Each row of a before or after table is a point. The points were changed in one or more steps. Then noise was added and the rows were shuffled. The steps act on how far a point lies along the listed directions, d1 being the first. What was done? A step turns or swaps two directions, mirrors them in a line or flattens them onto one, adds a multiple of one to another, or multiplies one. Angles are multiples of 10 degrees, from the lower direction toward the higher: turns from -170 to 170, lines from 10 to 170 but not 90. Use the fewest steps. Two steps may share a direction if one is a turn and the other turns, adds or multiplies; they go together, in the order done. Otherwise the lowest direction goes first.

Directions:
(1): [ 2 -9 47]
(2): [ 8 47  8]
(3): [47 -7 -4]
Before (12 x 3):
[[  4 -12  17]
 [ 16   1   2]
 [ 18  -4   5]
 [ 13   7 -11]
 [  0  14  22]
 [  1  14  -2]
 [ 16 -12  -4]
 [  0  16  -6]
 [ 13  -7 -11]
 [-13   1  -8]
 [ -7  10  22]
 [  8 -15  -4]]
After, 12 rows:
[[ -4  10 -24]
 [ -6  12 -12]
 [  8 -14  -5]
 [  4  -8   6]
 [ -5   3  60]
 [ -7  15 -23]
 [  0   5 -34]
 [  7 -14  17]
 [ -5   3  59]
 [  6  -7 -29]
 [ 10 -15  -6]
 [  8 -18  55]]
Steps: multiply d1 by 3; flatten d2 and d3 onto the line at 140 degrees

Directions:
(1): [ 39 -17 -20 -25 -31  21  43  -9]
(2): [ 16  -9 -60  -4  41 -21  -9  -2]
Before, 13 rows:
[[ -9  -5 -34   5  29 -14 -18  -4]
 [  6   1 -40   9  37 -22 -26   6]
 [ -6   9  23   1 -19 -12   9   2]
 [-16   8  34  15   4 -15 -14   9]
 [ 27 -12 -35  -9   7   5  14   1]
 [-14   7 -12   3  46 -32 -31  10]
 [-25  13  29   3  11  -7 -16   5]
 [ 13  -1   5 -12 -26  16  20  -5]
 [-17   8  26  16 -14   9 -23 -14]
 [ 29  -6 -28 -12  21  -8   3   1]
 [  6  -4   8  -8 -18   3  16  -5]
 [  3  -2 -15 -13  -7   6   6   1]
 [-14  15 -35  15  60 -33 -30   6]]
After (13 x 8):
[[-42  33  59  21  -2  -2 -23  12]
 [ -7   3 -18  11  31 -14 -22   9]
 [-31  14  57   4  -8  -6 -16  14]
 [ 13  -1  -5 -10 -18 -11  22  -2]
 [ 17  -4 -36  -9  10  -3   7  -4]
 [ -6   9   2   8  35 -17 -28   6]
 [-30  19  33  24   5 -10 -38  13]
 [ 12  -5   6  -2 -34  22   7 -19]
 [ 11  -8 -19  -7   5  -9  10  -5]
 [ 12  -7  29  -2 -29   4  25   3]
 [-35   7  22  12   4  -1 -24   1]
 [-10   2 -18  -4  10  -5  -6   5]
 [ -1   6  29 -19 -19  12  21   1]]
Steps: turn d1 and d2 by 90 degrees

Directions:
(1): [-21  54  51  26  19 -15  -2 -16   2  11 -29]
(2): [ 22  17 -14 -19  39 -22 -36   8   7  53  31]
Before (11 x 11):
[[  0  -4  -7   0  -8   7   3  -2  -4  -4  -1]
 [ -1  -9  -3  -1  -2   1   5  -2  -4  -7  -3]
 [  8  14  -1  -5  15 -11 -11   1   2  21   8]
 [  0   3  -1  -3   7  -5  -7   2   2  11   3]
 [ -4  -6  -1   1  -6   4   6  -1   0  -6  -1]
 [ -1  11   6   1   9  -3  -5  -6   2   5   0]
 [  2  -8  -9  -1  -5   7   0   1  -3   0   2]
 [  7  -9  -7  -8   3   3  -5   3   1   1  11]
 [  1 -10  -7  -4  -3   3   1  -3   1  -5  -1]
 [  3  -3  -7  -3   5  -3  -4   3  -1   5   5]
 [  0  -8  -5  -3  -5   6   6  -1   4  -8   3]]
After:
[[ -3 -10  -3   0  -7   5   4  -5   0 -10  -6]
 [ 12  -3  -7 -11  12  -1 -12   3   2  12  15]
 [  4  12   0  -4  17  -6 -13  -4   3  16   8]
 [ -6 -11   1   3  -9   6  12  -4  -6 -18 -11]
 [ -5  -6  -2   5 -15  11  10  -4  -5 -14  -8]
 [  8   2  -9  -7  15  -9 -13   5   0  18  11]
 [-10  -9   3   6 -15   9  14  -4  -2 -20 -10]
 [ 24  25 -13 -20  43 -26 -38   7   8  60  32]
 [  0  -6  -6   1  -6   8   2   0  -4  -3  -2]
 [  8   8  -6  -9  20 -13 -19   4   4  29  14]
 [ -5  -9  -1   2 -13   9  13  -4   3 -19  -4]]
Steps: multiply d1 by 0.7; multiply d2 by 3

Directions:
(1): [-13 -23  35   5  29  22  47  20   6   3  11 -52  25 -32 -21  27 -48  -8]
(2): [  8  14 -34  44 -28 -27  12 -22   2  28  29 -48 -43  29 -35   9 -15 -15]
(3): [ 25 -47  11  35 -37 -20  -2  36   5 -12   6  42 -17 -51 -39   2   9 -10]
(4): [-12   7 -33 -33 -45  53  32  14 -24 -25 -49  -7 -31  -1 -25   7  -2   4]
(5): [ 33  24  13  21  47  45 -41  -8 -23 -33  10 -13 -43 -22 -16 -29  -5 -17]
Before (8 x 18):
[[  4  13 -27   6 -17 -17   8 -18  -4   6   4  -9 -14  32  -5  -1   0   4]
 [-15   3  -4 -12   0  -4   4 -11   6  24  -2 -10  16  11  18  -2  -1   2]
 [  0  17  26  -9  60 -12 -46 -20  -2  -8  19  21  20   3  47 -31  19   6]
 [ -8  13 -12   8 -10  22 -23  -6 -18   1 -16   0 -31   2   1  -8   8  -1]
 [ -9  29  -4 -17  11  34 -20  -2 -16 -28 -20   2 -12   7  14 -12   9  -7]
 [-11  -9   5 -18 -19  -5   0  14  -1  18 -11  37  29   4   5   7  14   6]
 [  4 -31   2  26 -34 -23  33  13   0   4   6  -2 -17 -12 -41  26 -21  -3]
 [-14   6  11 -34  21  39  -8   0 -13 -29 -17  16  12 -16   2  -8  -2  11]]
After:
[[-31 -10  14 -31   2  18  24   5   6  -7  -9   0  36 -11   0  14 -14  15]
 [  0   8   4   0  18   4 -16 -12   2  16   6  -7   3   2  10 -13  -2  -3]
 [ 13 -16   3  40 -18 -42   4  -8   2  13  23   4 -20   8 -22  10  -9  -5]
 [-25  -3 -12  -9 -26   1  -7   1  -3  14 -23  15  -1   7  16   1  13   9]
 [  3  -4  30   2  25  -1 -18   6   2  12  12  25  28 -10   4  -3   2  -4]
 [ -8  19  12 -37  34  58  -6   4 -33 -44 -24   0 -13 -22   5 -24   0   2]
 [ 10  14 -21   5  -7 -26 -13 -16  -3   1   9  13  -5  29   8 -12  11  10]
 [-28   6  -4 -33 -14  11  16  13  -3  -8 -27   6  20   8  21  12   6   3]]
Steps: turn d1 and d2 by 40 degrees; multiply d3 by 0.7; turn d4 and d5 by -100 degrees
